Every row gives one point. The points of each table are mixes of a few directions, plus a little noise. Count the directions of each table, and those that both share. Where both have some left over, give the other angles between the two spaces (their principal angles), to ten degrees, smallest first.

First (4 x 2):
-0.04 -0.24

-0.59 -3.51

+0.46 +2.84

+0.16 +0.92
Second:
+1.80 -2.02

+0.58 -0.62

+0.65 -0.65

+1.85 -2.19

-0.69 +0.87

-2.59 +2.99

-1.32 +1.66
Directions: first 1, second 1, shared 0; angles 50

First:
-0.64 +0.85 -0.10 -0.37 +0.36 +0.56

-2.96 +3.91 -0.47 -1.69 +1.65 +2.57

+2.57 -3.41 +0.41 +1.47 -1.44 -2.24

+1.46 -1.93 +0.23 +0.83 -0.81 -1.27

+1.98 -2.62 +0.31 +1.13 -1.10 -1.72

+1.78 -2.35 +0.29 +1.01 -0.99 -1.55

+0.37 -0.49 +0.06 +0.21 -0.20 -0.32

-2.26 +2.99 -0.36 -1.29 +1.26 +1.96

-2.30 +3.05 -0.37 -1.31 +1.28 +2.00
Second, 7 rows:
-0.11 -1.04 -1.80 +0.09 -0.47 +0.83

+4.42 +2.25 +2.59 +3.20 +0.92 -0.96

-2.74 +0.56 +2.09 -2.04 -0.11 -0.77

-2.35 -0.67 -1.11 -3.02 +1.70 -0.31

-0.25 -0.59 -0.65 +0.34 -0.97 +0.57

-2.03 -0.13 +0.55 -1.44 -0.30 -0.23

+3.10 -0.40 -1.59 +2.82 -0.73 +0.95
Directions: first 1, second 3, shared 0; angles 60

First, 10 rows:
-2.01 +3.00 +0.72 +0.25 -0.81 -2.48 -1.53 -2.60 -1.89

-2.04 +3.05 +0.75 +0.25 -0.84 -2.52 -1.56 -2.63 -1.93

+1.13 +0.96 +1.29 -0.05 +2.27 +1.43 +0.64 +1.08 +0.79

-0.73 -0.78 -0.93 +0.02 -1.57 -0.91 -0.39 -0.67 -0.48

+0.75 +2.35 +1.96 +0.04 +2.68 +0.97 +0.28 +0.46 +0.36

-2.36 +1.88 -0.20 +0.24 -2.06 -2.91 -1.67 -2.81 -2.06

+0.73 -3.33 -1.71 -0.19 -1.23 +0.88 +0.76 +1.28 +0.92

+1.13 -4.69 -2.34 -0.27 -1.60 +1.36 +1.12 +1.89 +1.40

+2.41 -1.10 +0.75 -0.21 +2.70 +3.00 +1.64 +2.74 +2.01

+0.96 -1.32 -0.27 -0.11 +0.45 +1.17 +0.73 +1.23 +0.88
Second:
-1.04 -0.70 -1.13 +0.02 -1.98 -1.29 -0.55 -0.95 -0.69

+2.76 -0.60 +1.34 -0.20 +3.49 +3.45 +1.83 +3.05 +2.22

-0.88 -1.96 -1.72 +0.02 -2.51 -1.09 -0.37 -0.64 -0.52

+2.44 +0.91 +2.05 -0.18 +4.10 +3.09 +1.56 +2.50 +1.86

-2.32 +0.27 -1.20 +0.19 -3.18 -2.92 -1.50 -2.58 -1.94

-0.16 +0.93 +0.55 +0.05 +0.35 -0.17 -0.15 -0.25 -0.21

-0.84 +1.17 +0.25 +0.05 -0.46 -1.07 -0.68 -1.15 -0.87
Directions: first 2, second 2, shared 2

First:
-0.70 -1.14 +0.03 +1.14 -1.36 -0.80 -0.54 -1.08 +0.87 -0.17 -2.74 +1.10
 +0.34 +0.80

+0.78 +1.29 -0.19 -1.42 +1.75 +0.86 +0.62 +1.28 -1.11 +0.00 +3.41 -1.22
 -0.51 -1.21

+1.51 +2.76 +1.03 -1.59 +1.39 +2.04 +1.17 +2.07 -1.08 +1.59 +3.92 -2.61
 +0.35 +0.49

+0.82 +1.50 +0.69 -0.73 +0.55 +1.14 +0.61 +1.06 -0.47 +0.99 +1.83 -1.41
 +0.31 +0.54

-0.68 -1.54 -2.06 -0.63 +1.74 -1.34 -0.45 -0.43 -0.73 -2.51 +1.38 +1.43
 -1.69 -3.53

-0.16 -0.46 -0.96 -0.52 +1.07 -0.44 -0.08 +0.03 -0.53 -1.12 +1.21 +0.42
 -0.85 -1.79

-2.24 -4.23 -2.28 +1.74 -0.96 -3.23 -1.70 -2.82 +1.06 -3.17 -4.38 +3.99
 -1.20 -2.25

-0.44 -0.91 -0.79 +0.07 +0.31 -0.73 -0.33 -0.46 -0.06 -1.01 -0.20 +0.84
 -0.57 -1.16

+0.84 +1.85 +2.26 +0.52 -1.68 +1.59 +0.58 +0.62 +0.67 +2.77 -1.10 -1.71
 +1.79 +3.72

+1.48 +3.02 +2.63 -0.21 -1.00 +2.45 +1.09 +1.53 +0.15 +3.37 +0.73 -2.82
 +1.86 +3.78

-1.20 -2.10 -0.35 +1.68 -1.79 -1.52 -0.94 -1.79 +1.23 -0.74 -4.06 +2.01
 +0.17 +0.59
Second (9 x 14):
-0.60 -0.82 +0.29 +0.95 -1.37 -0.53 -0.40 -0.90 +0.85 +0.03 -2.52 +0.87
 +0.53 +0.93

-0.56 +0.03 -0.32 -1.26 +0.71 -0.08 +0.15 +0.10 -0.30 -1.29 +1.08 +0.59
 -0.03 -2.09

-0.29 -3.43 -3.53 +1.75 +1.68 -2.71 -1.36 -1.30 -0.69 -2.21 -0.16 +1.80
 -3.32 -2.25

+0.29 +3.85 +2.78 -3.35 +0.11 +2.87 +1.69 +1.99 -0.27 +0.97 +3.00 -1.89
 +2.63 -0.34

-0.81 +0.06 +0.23 -1.02 -0.14 +0.00 +0.11 -0.19 +0.20 -1.05 -0.10 +0.80
 +0.62 -1.43

+0.41 -1.68 -1.50 +1.95 +0.30 -1.26 -0.76 -0.67 -0.15 +0.06 -0.86 +0.30
 -1.68 +0.72

-0.08 +1.67 +0.15 -3.06 +1.90 +1.08 +0.91 +1.34 -1.06 -1.29 +3.97 -0.48
 +0.25 -3.26

+0.11 -1.76 +0.08 +3.51 -2.39 -1.10 -1.01 -1.50 +1.33 +1.67 -4.75 +0.50
 -0.03 +4.02

+1.50 +2.09 +1.81 +0.54 -0.77 +1.73 +0.69 +1.13 +0.07 +3.08 +0.34 -2.46
 +1.04 +3.73
Directions: first 2, second 3, shared 2
